Each row of a before or after table is a point. The points were changed in one or more steps. Then noise was added and the rows were shuffled. The steps act on columns, c1 being the first. Write out the steps. A step turns or swaps two columns, mirrors them in a line or flattens them onto one, adds a multiple of one to another, or multiplies or shifts one. Angles are multiples of 10 degrees, from the lower column toward the higher: turns from -170 to 170, lines from 10 to 170 but not 90. Use the fewest steps. Two steps may share a column if one is a turn and the other turns, adds or multiplies; they go together, in the order done. Otherwise the lowest column goes first.

Before (8 x 2)
[[-15  33]
 [ 46 -15]
 [-18  13]
 [-19 -12]
 [ 24  10]
 [-13 -54]
 [ 12  49]
 [-20  -8]]
After (8 x 2)
[[  7 -38]
 [-26 -41]
 [-29  -1]
 [ 16 -17]
 [ 20   5]
 [ 25   3]
 [ 32  43]
 [-33  30]]
Steps: turn c1 and c2 by 160 degrees

Before (8 x 3)
[[-10 -21   6]
 [ 37  -5 -10]
 [ 13 -20  21]
 [ 12 -25   7]
 [ 35  13 -28]
 [ -6 -13  24]
 [ -2  10  -7]
 [ -1 -28  12]]
After (8 x 3)
[[ 17  21 -19]
 [ -2 -10  10]
 [ 59 -13  -8]
 [ 52 -24  13]
 [-18   8 -20]
 [-12  24 -11]
 [ -1  12 -27]
 [ 20   7 -24]]
Steps: multiply c1 by 1.6; swap c2 and c3

Before (10 x 4)
[[ 12   6  -9  21]
 [ -8  -2  -1 -36]
 [ -4  13  -7  32]
 [ 10   4 -18  30]
 [ -7  10  -3 -26]
 [ 21   7 -11  21]
 [ -8 -24  16  -2]
 [ -1   2 -14  18]
 [ -8  -2 -10 -26]
 [ 10  10   7  27]]
After (10 x 4)
[[ 26  -6   4 -25]
 [-11  15 -16  22]
 [-14   8 -15   6]
 [ 16  -8  -4 -22]
 [ -8  17 -21  28]
 [-30  33  -5  13]
 [ -1 -59  21  -8]
 [ 17  27   0 -20]
 [-20  11 -23  25]
 [-18  23   2  25]]
Steps: add -0.5 times c1 to c3; turn c1 and c4 by 60 degrees; multiply c2 by 2.5

Before (14 x 6)
[[ -3   5  -3  -4  -6  21]
 [  2  15   9  -5  18 -19]
 [  1  14  -3  26  16 -24]
 [-33  -2   4  -2 -17  14]
 [ -8   3  13  -6 -11  21]
 [-14  -2  17   0 -16  27]
 [  5  30   2   9  18 -11]
 [  0   9 -12  -4   5   3]
 [-24   1   6 -13  -9  15]
 [-11  -4  10 -18 -22   5]
 [ 10   0   0  17  17 -24]
 [  1  21 -10   4  -6   3]
 [  7  21   1   5  -9 -15]
 [-25   6  12   2 -16  29]]
After (14 x 6)
[[ -5  28 -42  26 -15   0]
 [-25  -4   7  -2  28   0]
 [ -2  18  -6  -4  -4   0]
 [ -5  29  16  -5 -17   0]
 [ 10  42  -6   5   6   0]
 [ -3  -8  37 -18  24   0]
 [ -7  -4  17   1  20   0]
 [-18  12   9   2  24   0]
 [  3  41 -16   4   6   0]
 [ -2  60 -12  10 -19   0]
 [  3   0 -26  17 -20   0]
 [ -4   6  22  -6  14   0]
 [-20   2  26 -13  17   0]
 [ -1  10   3  -4   7   0]]
Steps: mirror c1 and c5 in the line at 170 degrees; multiply c2 by 2; add -1.5 times c4 to c3; multiply c6 by 0

Before (11 x 8)
[[-12 -13  -9 -21   0  19  -8   9]
 [ -6   5 -11  -4   0  11 -35  14]
 [  5 -24 -19 -21  10  23  -4 -14]
 [ 53   2  34  27 -11  29 -13  24]
 [ 12 -11   7  -7 -10  -4   7  -1]
 [  5   3 -19  20   3 -16 -10 -16]
 [ -7  -3 -12   1   6  -8 -10   8]
 [ 58 -12   9   3 -12  11 -15  25]
 [ 13  32  -3 -27 -13  -4 -11 -24]
 [  0  13 -33 -30 -20  28   4  -4]
 [  8  21  -3 -12  17   2  -5  15]]
After (11 x 8)
[[  3  22  -8  12  22   4  -5   1]
 [-11   4 -17 -25  -8   3  -6 -13]
 [-13 -23 -17  30  -3  -9  -3 -18]
 [  8  33 -12  22 -23  18  -7 -10]
 [-12   5  -1  10  10  -7 -25  11]
 [-13  -4  -3  -4   8   6  -8   1]
 [ 43 -11 -37   1  10 -10 -11  27]
 [ 13 -10  -3   3  -9   7   4   6]
 [-25  14 -21  40 -19  -9   3  10]
 [ 60   3 -17 -11   7 -38  -8  27]
 [-15 -12   3  27   6  -8  -5   7]]
Steps: turn c1 and c3 by -50 degrees; turn c4 and c6 by -150 degrees; turn c5 and c8 by -40 degrees; multiply c7 by 0.7

Before (12 x 9)
[[ 28 -40   9  47  17  -5 -22   0   1]
 [-35  -5  27  13 -31 -18  21   4  -2]
 [  0  14 -37 -22   2  35 -16 -21   8]
 [  7 -43  33  18 -15  38  20 -19  54]
 [ 13  26  -2  -4   3  43  12  15 -14]
 [ 12 -11  28  20 -15  46 -20  37  56]
 [ 28  -2   4  -7  -8 -28   4  27  16]
 [ 38  33 -31  50 -23 -19 -10 -27  21]
 [-26  10  25  11 -39  41 -46 -29  43]
 [-30 -19  29 -14  12   4   6  22  39]
 [-21  36 -20   5 -11 -24 -14  -7  38]
 [ -7   9  29 -12  15  33 -14 -12   8]]
After (12 x 9)
[[ 19 -44  33  11 -16  -5 -42  42  39]
 [ 14 -42  10  19  17   1  -9  -7 -21]
 [ 21  25  -2  -3   3 -35  20  31   5]
 [ 30  -1   4  -2 -11 -11 -15 -36   9]
 [-28 -17  29  -6  13 -21 -36  -8  18]
 [-57  10  23   5 -38   6 -56  48 -26]
 [-10  11 -37  -9   1   0 -10  40 -14]
 [-30  35 -18   3 -10  20 -42 -18  -1]
 [-19  -3  27   4 -30   7   8 -17  22]
 [ 29  34 -31  20 -21  32 -24  -6  -1]
 [-16   8  30  -3  14  -5 -10  35  -9]
 [ -3 -11  26   8 -16 -54 -61  21   1]]
Steps: add 0.7 times c7 to c1; turn c7 and c9 by 70 degrees; multiply c4 by 0.4; turn c6 and c8 by 120 degrees
